Rows are points. Examples show where two turns around zero, p and q, send a point. Where does a point land after both, in the order given? Backwards means that the second turn is done in reverse. Each puzzle has new turns, and all numbers are rounded.
(in the rows, 128 means zero)

Turn p:
[143  91] => [148  94]
[164 175] => [157 180]
[119 159] => [114 157]
[86 87] => [93 81]
Turn q:
[160 109] => [165 131]
[168 110] => [171 136]
[ 95 108] => [112  93]
[ 90 185] => [ 64 153]
Where do these land?
q, then p: [ 83 106] => [110  81]
q, then p: [109 188] => [ 73 159]
q, then p: [153  99] => [166 124]
q, then p: [167 118] => [163 147]

Turn p:
[ 78 117 121] => [101 156  94]
[157 111 158] => [114  96 157]
[ 86 169  94] => [152 185 101]
[114 121 166] => [ 92 135 147]
[206 122 101] => [181  66 141]
Turn q:
[ 41 161 106] => [106 217 154]
[145 109  96] => [160 127 102]
[180 138 128] => [157  85 138]
[124  91 145] => [105 118  96]
[107 167 125] => [127 153 165]
[171 103 168] => [113  68 113]
Where do these land?
q, then p: [125 115 117] => [144 128 122]
q, then p backwards: [106 168 120] => [126 165 156]
q, then p backwards: [221  85 160] => [193  52  89]
p, then q: [ 88 144  97] => [169 144 158]
q, then p: [ 99 128 145] => [120 160 124]

Turn p:
[ 69 150 175 156] => [155 206 129 113]
[138 106 106 174] => [ 78 130 117 105]
[172 102  86 166] => [ 62  96 109 117]
[161 142  96 112] => [127  84 105 137]
[125 122 131  57] => [175  92 164 146]
[114 137 127 102] => [157 121 135 126]
[118 138 176 130] => [142 168 137 153]
Turn q:
[144 150 135 110] => [147 147 114 142]
[149  31 123 108] => [116  33 119 160]
[136 150 125 123] => [135 148 116 128]
[115 165  90 157] => [108 161 114  82]
[153 167 151 152] => [112 178 127 150]
[ 71 104 144 117] => [150 100 178 106]
Where do these land?
q, then p: [134  74 125 129] => [100 137 169 106]
q, then p: [134 164  95 104] => [140  81 102 130]
q, then p backwards: [ 91 189 136 110] => [ 60 140 154 128]
q, then p: [107 115 113 174] => [166 144 161 117]
q, then p: [175  99 171 123] => [ 78 167 114 102]

Turn p:
[143 159 107 141  86 153] => [173 143  99 131 156 146]
[146  93 131 148 110 144] => [128 136 149 108 144 165]
[118 115 132 149 220 141] => [109  47 171 137 117 110]
[155 139 141 160 139 123] => [156 126 163 130 138 119]
[142 148 130  69 112 117] => [114 157  90 109 138  89]
[109 138 102 102 117  98] => [126 141  93 124  92 116]
[ 83 104 153 129 112 118] => [ 91 148 133 157 109 152]
Turn q:
[157 118 137 149 149 126] => [145 141 128 130 150  97]
[108 166 119 144 165 114] => [118 123  93 169 110 108]
[110 128 135 115 113 167] => [126 137 159 140 116 158]
[185 106  90 146 109 114] => [109 139 118  93 192 116]
[157 137 148 115  94 126] => [153 146 119 102 140 157]
[147 131 133  82 128 125] => [126 158 124  95 105 134]
[ 31 109 133 144 138 123] => [117  52 156 165  83 127]
Where do these land?
p, then q: [116 141 147 166 200 130] => [183  86 157 106 150 101]
p, then q: [116 129  50 109 104 116] => [ 68 152 134  95 154 165]
q, then p: [108 126 150 137 111 116] => [122 130 140 101 143 145]
p, then q: [122 122 143 111 169 127] => [137  87 136 115 112 119]
p, then q backwards: [114 140 148 133 102 156] => [141 154 117 155 117 148]
q, then p backwards: [188  81 113 116 108 127] => [198 104 145 104 116 139]
p, then q: [133 158 146 124 101 123] => [126 137  91 146 138 117]
